Each row of a before or after table is a point. One or more steps were done to the points. Then noise was added and the rows were shuffled. The steps act on how far a point lies along the listed directions, d1 being the first. Name the steps. A step turns or swaps two directions, mirrors them in a line or flattens them onto one, adds a multiple of one to another, or multiplies one. Angles are multiples of 10 degrees, from the lower direction toward the higher: turns from -170 to 170, lines from 10 to 170 but not 90. Use the fewest steps. Two steps may share a direction if one is a turn and the other turns, adds or multiplies; they go together, in the order done. Otherwise the lowest direction goes first.

Directions:
(1): [-0.6, 4.7]
(2): [-4.7, -0.6]
Before (12 x 2)
[[-0.1, 0.6],
[-3.3, -0.7],
[3.6, 0.6],
[-1.9, 3.2],
[0.8, 4.5],
[-1.4, -1.7],
[1.0, 2.3],
[-6.2, 2.6],
[-1.2, 0.8],
[-3.7, 1.0],
[-7.5, -3.7],
[4.7, 7.1]]
After (12 x 2)
[[-0.7, 8.4],
[4.4, 5.0],
[5.3, -7.2],
[1.6, -1.4],
[3.9, 0.0],
[1.2, 0.8],
[4.0, -1.4],
[-1.2, 2.0],
[0.4, 0.1],
[2.1, 3.6],
[-0.4, -3.9],
[0.4, 3.3]]
Steps: turn d1 and d2 by -110 degrees

Directions:
(1): [2.5, 0.1, 2.7, 1.8, -6.0, 0.8, 4.2, -4.5]
(2): [0.1, 5.4, 1.8, 3.6, 2.4, 6.3, -0.8, 0.0]
(3): [2.4, -2.4, 5.8, -4.5, -0.7, 3.1, -0.6, 3.9]
(4): [-3.7, 4.0, 4.0, -0.3, -3.4, -3.7, -4.5, -0.1]
(5): [-4.5, -4.3, -1.3, 3.8, -4.0, 3.4, -1.2, 2.8]
Before (10 x 8)
[[-0.1, 1.0, 1.1, 2.0, -4.0, 4.1, -0.9, 1.9],
[-1.4, 6.5, -5.3, 4.5, 0.0, 0.5, -2.6, -2.4],
[2.2, -0.7, 4.0, -1.2, -0.2, 6.2, 1.1, 0.8],
[-4.9, 0.5, -4.7, 2.3, 4.9, 2.3, -1.8, 3.5],
[-0.7, -3.0, 0.7, -3.7, 0.7, -1.6, -2.6, 3.8],
[2.7, -5.5, -2.9, 3.6, 2.2, 5.3, 3.4, -0.8],
[2.7, 0.6, -2.1, 4.0, 1.5, 6.3, 1.3, 0.6],
[-0.1, -1.0, 6.8, -0.5, -2.6, 5.1, -1.3, 5.8],
[-1.4, -0.8, 4.6, -2.8, 2.8, 0.9, -2.2, 6.6],
[0.9, -7.6, -2.8, -4.4, -3.3, -8.8, 1.3, 0.2]]
After (10 x 8)
[[-3.8, 3.0, -3.5, 2.2, 4.5, -5.6, -0.4, 0.7],
[3.7, 3.4, 2.9, 2.6, 4.7, 5.9, 0.9, -2.4],
[2.4, 4.7, 0.9, -0.8, -2.1, -2.6, -0.5, -1.8],
[-0.7, 3.4, 2.5, -3.4, 5.7, 0.9, -3.4, 4.8],
[1.3, 1.1, 4.5, -4.4, -4.2, 2.5, -4.6, 4.3],
[5.4, -8.1, -6.1, -1.2, 2.3, 0.8, 6.0, 0.4],
[1.8, 6.5, 2.8, 2.2, 0.3, 3.7, -2.3, -0.2],
[-1.3, 4.6, -1.1, 2.9, 0.2, -0.5, -0.3, -4.4],
[0.3, -0.6, -5.2, -0.8, 3.2, -2.5, 0.2, 0.2],
[-0.4, 5.9, -1.6, 2.6, 0.9, -7.1, 0.7, -3.4]]
Steps: turn d2 and d4 by 60 degrees; turn d3 and d5 by -170 degrees

Directions:
(1): [0.3, 1.3, 5.6, 1.4, 0.3, -2.6, -8.5, -1.1, 2.8, -1.1, 3.3, 1.4]
(2): [0.2, 7.0, 1.8, -0.2, 1.7, 7.9, 0.3, -1.4, 0.0, 1.0, 2.4, -3.4]
(3): [-4.2, -1.4, -1.7, -0.6, -1.5, 2.7, -3.4, -3.0, -8.2, -2.8, 1.6, 2.6]
(4): [-0.3, 1.4, -8.6, 3.0, 5.2, -1.0, -2.3, 0.1, 2.4, -2.3, 2.9, -0.5]
Before (14 x 12)
[[-0.5, -1.9, 1.0, 0.5, -1.0, 1.7, -3.5, -3.6, -4.8, 1.7, 1.8, 0.3],
[1.9, 2.9, -4.4, 0.9, 3.7, 5.5, 11.8, 1.8, -0.6, 0.5, -1.0, -4.4],
[1.7, -1.8, -1.2, -0.3, -0.3, 1.6, 8.2, 2.8, 3.8, 4.9, -3.4, -4.2],
[-2.1, 0.9, -3.1, -0.6, 2.0, 1.8, -1.0, -2.9, -3.5, -0.8, 0.4, -2.3],
[-1.7, -3.2, -0.7, -2.0, -2.8, 2.9, 8.4, 0.6, -1.4, 0.9, -5.7, -1.4],
[5.0, 2.4, -1.9, -2.2, -0.9, 5.0, 9.5, 2.3, 2.8, 3.6, -1.7, -5.8],
[-0.1, -2.0, 4.5, 0.1, -3.6, -0.7, -3.8, -2.2, -4.8, 0.0, -0.9, 2.1],
[-2.2, 2.2, 0.0, -0.2, -1.9, 3.1, -0.5, -2.6, -4.3, 0.1, -2.0, 1.0],
[-4.7, -4.0, 1.1, -0.1, -0.7, -2.8, -7.6, -1.9, -5.6, -4.0, 3.0, 4.5],
[2.1, 5.1, 1.1, -0.2, 1.6, 6.6, 6.9, 1.9, 2.5, 3.3, -1.0, -6.6],
[1.9, 2.8, 1.3, -1.1, -2.2, 9.2, 8.1, -1.5, -3.4, 3.0, -1.1, -1.9],
[2.6, 6.0, 0.7, -2.0, -0.9, 8.1, 8.4, 1.3, 2.2, 3.1, -1.4, -5.9],
[-2.4, -2.7, 4.3, 1.7, -2.2, -4.9, -7.7, -2.2, -3.4, -0.9, -0.7, 3.3],
[-2.1, -2.8, 1.6, 0.7, -1.2, -5.2, -8.3, -1.2, -2.3, -1.4, 0.7, 6.4]]
After (14 x 12)
[[-2.1, -2.1, -3.6, -0.6, 1.4, -1.7, -1.0, -2.6, -3.4, -1.1, -0.6, -1.0],
[-1.5, -4.4, 5.5, 0.0, -2.9, -3.3, -2.0, 0.1, 2.1, -0.9, -2.5, 1.6],
[-0.6, -2.1, -0.6, 0.0, -0.8, 2.5, -0.8, -3.4, -5.5, 2.0, 0.7, -0.2],
[-4.6, 2.8, 1.2, -1.0, 1.3, 6.4, -4.1, -2.8, -6.9, -2.6, 4.3, 0.5],
[-2.2, -1.0, -0.9, 0.0, -2.8, -0.2, -0.2, -1.9, -4.3, -0.2, -3.1, 2.5],
[4.6, -5.7, -0.6, -0.8, -2.9, -7.2, 3.1, 3.2, 4.4, 1.7, -2.2, 0.0],
[1.8, -6.3, -1.7, 0.0, -0.8, -6.1, 6.3, 3.8, 2.6, 1.9, -4.8, -1.3],
[1.4, -7.8, 0.3, -0.7, -4.9, -4.0, 4.5, 0.1, -2.5, 1.0, -3.5, 4.1],
[1.9, -4.1, 2.9, 1.1, -0.9, -4.9, 0.4, 2.4, 6.3, 3.3, -1.5, -1.0],
[1.7, -6.0, -1.4, 2.6, 1.4, -8.3, 3.1, 2.8, 2.1, -2.2, -1.6, 2.0],
[-2.5, 4.8, 3.6, 0.7, -0.5, 5.7, -3.2, -3.2, -4.7, 0.8, 0.2, -1.6],
[0.1, 0.8, 4.0, -0.5, -2.9, 3.8, -1.2, -2.3, -5.7, 0.6, -0.8, -0.2],
[-2.0, 6.0, 1.3, -0.3, 0.6, 6.4, -4.4, -2.3, -3.4, 0.2, 2.5, 1.1],
[2.2, -6.6, -2.0, -1.3, -4.1, -6.5, 6.8, 3.6, 2.7, 1.0, -5.2, 0.4]]
Steps: multiply d1 by 0.7; turn d1 and d2 by 120 degrees
